Each row is a point. The points of each table are mixes of a few directions, plus a little noise. Count the directions of each table, and those that both share. Where both have some left over, give the other angles between the two spaces (their principal angles), to ten degrees, smallest first.

First, 7 rows:
[[ -69  -31    0]
 [-102  -48    3]
 [  72   26   11]
 [  38   27  -18]
 [ -20  -20   20]
 [  42    0   36]
 [  40   47  -53]]
Second (4 x 3):
[[-23   9 -37]
 [ 16  -6  25]
 [-46  19 -74]
 [ 54 -22  86]]
Directions: first 2, second 1, shared 1

First:
[[  66   55  -41    4   53   15]
 [  14   -2   45  -11  -28  -47]
 [  47   54  -47    2   33   39]
 [   3   21  -13   -5  -17   31]
 [ -86 -112  -46   51  116   -7]
 [ -14  -18   60  -16  -61  -41]
 [   4   19   17  -16  -48    9]
 [ -16  -18  -32   16   42   17]
 [ -16   -1   58  -25  -90  -16]]
Second, 6 rows:
[[ 32 -13 -37  -2   5 -56]
 [-59  26  60   4 -10  96]
 [-35  14  39   2  -6  60]
 [ 15   7 -79   3  -3 -86]
 [ -9  -8  63  -3   4  66]
 [ 55 -26 -47  -4  11 -81]]
Directions: first 3, second 2, shared 0; angles 40, 80

First, 7 rows:
[[   5   25  -39  -23   10  -19  -37  -59  -21]
 [  21   59  -37  -49    7    4  -29    2  -17]
 [  11   69  -41  -42    9  -19  -21   -1  -32]
 [  -5   64  -23  -18    5  -39    8   23  -38]
 [   9  -33   12    3   -3   31   -8   -7   26]
 [ -26  -74   47   62  -10   -5   37    1   21]
 [ -14 -110   80   68  -19   46   49   43   62]]
Second:
[[  -9   35    2  -21  -35    0   19   41   15]
 [  71  -50   -7   12   38    0   -7   99 -116]
 [ -14   14    1  -20  -45    8    5   -3   36]
 [ -18   16    7   58  121  -35    7  -49  -27]
 [ -22    7   13    2  -40  -10   27   23   19]
 [ -33  -55   17   32  -28   -8    2  -73   40]
 [  39  -16  -31  -39    7   42  -61  -53    6]
 [ -13   49   -3  -25  -18    4    9   14   27]]
Directions: first 3, second 4, shared 2; angles 60

First:
[[   6  -21  -21   17  -13    5   24   -9   11    9   -9  -12]
 [ -13   78    1  -12   43  -62    4  -20  -38   -2  -32  -39]
 [  14   35    2   37  -15   -4   13    5    6   19   -8   35]
 [   8  -65   25  -51   59  -53  -22   45  -66   -3   67    7]
 [  38  -60  -40  -26 -116   94   11  -13   55   24  -86  -90]
 [ -31  -41   -2   40   59  -26   41  -71   46  -66   63   20]
 [  47    2   36  -33  -23   -9  -28   44  -30   23    2   17]
 [  11   64   39   -2  -15    7  -22  -19   25  -21  -15   22]
 [ -80    9  -40   31   21   48  -23   39   -9   17   17   39]]
Second (11 x 12):
[[   0   42   36   -1   20   -9    9    8  -44    6   67  -32]
 [  14  -31   22  -21   28   60  -10   19  -10  -15   -9   14]
 [ -53   -7    1   15  -32   31   17  -46   21  -12  -42   17]
 [ -46   27  -62  -18   57  -75   27   55   21   71  121   38]
 [   8  -82   -9  -31   -2   85  -18   -9   34  -34  -71   63]
 [  21   29   15   54  -45  -57  -30  -77   -7   23   23   32]
 [ -54  -28   -9   33   24   59    3   10   36   28  -52   45]
 [   8    0  -44  -62  -11  -38   29   38    8  -35    1  -53]
 [   9   25   19  -44  -64   -8   35  -28  -30  -84  -33 -104]
 [  59    0   11   58   23  -20  -50   22   -3   46  -20   15]
 [  34   27   20   17    3  -29  -13    9  -26    7   15  -34]]
Directions: first 6, second 6, shared 0; angles 30, 30, 40, 50, 60, 70

First, 10 rows:
[[ 58 -32 -60  21 -13 -45 -16  53   4  -7   8 -39  32  36]
 [-13  89  30 -14  47  30  95  13  -3  33 -24   4   1  23]
 [ 42   9 121 -32  18  -9  21 -55  17 -27 -49  15   1 -10]
 [-50  20 -30  29  -5 -10  13  40  31 -17  10  22 -34   9]
 [ 10 -72 -16   9 -38 -14 -53 -16 -25 -11  -2 -30  11 -11]
 [-83  -5   8  31 -24  -3  -1   5  26 -34  -8  30 -56 -14]
 [-17   7  -6 -12   5  23 -16 -18  -4  12  23  20  -6 -20]
 [-41  10 -51  -8   3  38 -39 -10  -5  25  59  35 -13 -31]
 [ 35 -11  76 -19   4   2  37 -39 -35   5 -63 -42  25   8]
 [ 60 -17 -71  -6   3 -12 -41  27  -5  20  47 -15  39  11]]
Second, 10 rows:
[[ -32  -18   -9  -38   -6  -15    9    7    6  -15    0   29   52  -10]
 [  57   28   33   58  -10   39  -18    6  -19   22   22  -50  -80   36]
 [ -19  -25   17  -18  -37   -6   18   21  -15  -11   41   43   67    7]
 [ -57  -15  -14 -100    3   -2  -13   26   24  -34  -22    7   54    5]
 [ -27    2  -41  -30   41  -24   -3  -23   28   -8  -54   -1    1  -33]
 [  -7    0  -14   -4   13  -10    2  -10    8   -1  -16    3    1  -13]
 [ -20  -14   -7  -17   -4  -15   11    0    2   -8    1   25   37  -12]
 [  54   26    8   80   13   13   -4  -23  -12   30    0  -34  -79    2]
 [  66   42   45   45   -9   65  -40   22  -16   19   19  -87 -114   63]
 [ -15  -25  -18   25   -4  -44   39  -25   -6    5    9   64   60  -44]]
Directions: first 5, second 3, shared 0; angles 80, 80, 90

First:
[[   4   -4   17   -5   -5   13    1   37    3   -7  -10   20   11   -8
   -11   12    6   19   -2    5]
 [  19  -61  -25    1    1   -9   10  -66   -8    3   -7  -71  -27   -9
   -14  -18   -3  -10    5   16]
 [ -12   42   22   -3   -2    9   -8   56    6   -4    4   56   22    5
     7   17    3   12   -4   -9]
 [  -7   -2  -52   15   17  -41    2 -121  -12   19   28  -73  -39   22
    31  -40  -20  -59    6  -15]
 [  -2   14   17   -3   -3   11   -3   40    4   -5   -4   32   15   -3
    -3   13    5   15   -3    0]
 [ -11   43   34   -6   -6   19   -8   86    9   -9   -4   74   32   -2
    -1   27    9   26   -6   -6]
 [  -6   23   20   -4   -4   11   -4   52    6   -6   -3   43   18   -2
    -1   16    6   17   -4   -3]
 [  22  -64  -20   -1    0   -4   11  -53   -7    1  -12  -65  -23  -10
   -19  -14   -1   -3    5   18]
 [  -9   12  -30    9   11  -26   -1  -68   -6   12   21  -34  -21   18
    25  -24  -13  -39    4  -14]
 [   4   -4   17   -5   -7   14    1   39    4   -7  -11   21   12   -8
   -11   13    8   21   -3    6]]
Second (11 x 20):
[[ 11   7 -10 -25 -25 -22  17  49  -5 -23   0 -17  23  -4  48 -41  29  18
   41 -19]
 [-17  -3 -50  13  37 -41  16  53   3  18  12 -10  17   6  26  10 -15 -11
    2 -19]
 [-31 -10 -26  38  19 -20   8 -35  10   0 -20 -26 -24   3 -29  16   5 -14
  -15  16]
 [ 66 -41  20 -50   2  37  -5 -13 -15  12  27  -9   8 -18   3 -17 -28   3
    6  -3]
 [ 45 -39  35 -31 -32  36 -43  25 -37  63  52  33  27  22  37  16 -63  11
  -12 -13]
 [ 13   4 -15  -4  58   1   8  14  14  13  23  14   7 -15 -15  17 -25 -18
  -15  -4]
 [-44  36  24  34 -25   6 -24  -8   1   6 -14  41  -9  25 -12  30   3   2
  -23   8]
 [-23  16   4   7   3  17  11 -41   3 -32 -49  -7 -29  -2 -34   2  19  -7
   -6   3]
 [-32  44 -13 -13  12   9  33   9   1 -55 -66  -3 -16  -3  -8 -14  32  -5
   14 -27]
 [ 21 -39 -11  -1  13  -1   4 -32   1   9   8 -32 -10 -11 -15  -4  -9  -6
   -2  13]
 [ -8  24  42  33 -60 -23 -26 -21  24 -12  27  16   6  -2  -1 -14  51  26
   10  45]]
Directions: first 2, second 6, shared 1; angles 70

First (11 x 32):
[[   7   10  -41   37   14  -38   10    1   14  -16  -26   -6    3   28
     3   10   14  -27    5   11  -14  -31  -26    7   -2   -9  -11   13
   -18   10   21   11]
 [ -11  -13   10    5   -3  -24   10    3   11   -3    2    3   27   -8
   -15  -12  -24   -4    5    3   -7   13   10   -8    8   18   -7   25
   -29    8    8   -9]
 [ -60    7   84  -34  -22    7  -10  -22  -51  -17    4    4   15    6
    22    4  -18   31   14  -37   26   55   72  -48   36  -46  -44   36
    14  -10  -40  -26]
 [  -7  -32   -6   40  -11  -27  -25    5   17   10   21   -2   12  -15
    -5  -14    4   20  -18   14   20  -16   17   23   11   48    1  -36
     5  -15    0   -8]
 [  26  -17   26   14  -17   -6  -31    4    0   34   10  -26   -9   -4
    17    1   20   34   -1  -13    9  -11  -11   24   31   28   -1  -52
    31  -40   25   16]
 [  11   24  -42    9    9   38    3  -31  -11  -29  -10    0  -33   14
    12   30   30  -27    9   17  -11  -12  -11   -7  -17  -55   33   -4
    15    4  -10   -1]
 [   9    3  -23    0   11   -3   13    9   13   -1   -5    6    1   -1
   -12   -4   -5  -15   -3    9  -10   -9  -17    6  -17    8    8    7
   -14   14    6    4]
 [  -4   14  -19  -16   17    7   -7   28   -7   11   -1   16  -21   11
     6   -9   14    8  -28   -6   27  -28   -8   18  -30    8  -22  -24
    27    8  -25   11]
 [   8    4  -53   32    8    6    3  -15   12  -22   -4    3  -13    4
    -4   13   19  -26   -3   29   -9  -23  -12    8  -18  -13   29   -8
    -3    8   -1   -3]
 [  35   16  106 -121  -13   63   32    9  -23   45    1  -13    4  -27
    -8   -7  -49   21   39  -55  -39   83  -18  -35   19  -15    6   44
   -10   -5   29   17]
 [ -14  -15  -42   33    9  -24    2    9   22  -13    8   16   13   -7
   -18  -13   -4  -13  -20   27    9  -22    7   13  -21   28    4   -2
   -18   16  -11  -11]]
Second:
[[ 42   4   3  -2  38 -24 -12   3   7  -8 -63  -2   0  17 -23   6  -8  31
   33   7  -5  40 -18  12 -26   6   2   3 -11   6  35  17]
 [ -9  10  35 -31   4   1   6   0 -18  -7 -23   8   9   5  -5   1 -22  15
   16 -15   4  41  16 -15   1 -16 -19  29  -8  13  -9  -9]
 [-62  13 -21   9  13   1 -23   7 -24 -13  34  16 -23  27  33  -8  38   4
  -44  -7  50 -53  39 -18 -23 -24 -42 -20  47 -13 -55  10]
 [ -3 -17 -45  37 -63  33  21  -5  20  18  67  -6  -3 -40  12   3  13 -58
  -36  19 -16 -64 -19  31  41  21  42 -33  -1   2 -18 -34]
 [-43  -8 -14  16   2   0 -16   0   1   8  68  -7 -11  10  31 -17  37 -10
  -37  -5  16 -65  19 -29  -5  -2 -15 -18  30 -38 -12  32]
 [ 50  -5  -8  10  21 -17  -4   0  20   1 -43  -9   2   2 -23   6  -6  14
   28  14 -20  24 -31  20 -11  18  22  -5 -18   2  43  13]
 [ 24   2 -34  23  10  -6  -8   3   8  -6 -27   4 -12   4  -8  10  11   2
   -1  19   6  -9 -18  32 -14   9  12 -24   5  11   1  -6]
 [  6   6  52 -41  -8   5  19  -3 -13  -1 -29   3  21  -9 -15   2 -41  11
   31 -18 -16  64   8 -14  16 -11  -6  43 -27  18   7 -17]
 [  4   8  49 -38  17  -9   4   0 -13  -5 -34   1  15   8 -12  -2 -28  26
   31 -19  -6  58  11 -24  -4 -12 -18  38 -16   5  15   7]
 [ -8 -12 -16  16 -36  18  12  -4  11  13  48  -7   1 -23  10  -2   6 -33
  -20   6 -12 -36  -7   7  26  11  21 -13  -1  -6  -7 -13]]
Directions: first 6, second 4, shared 2; angles 60, 70
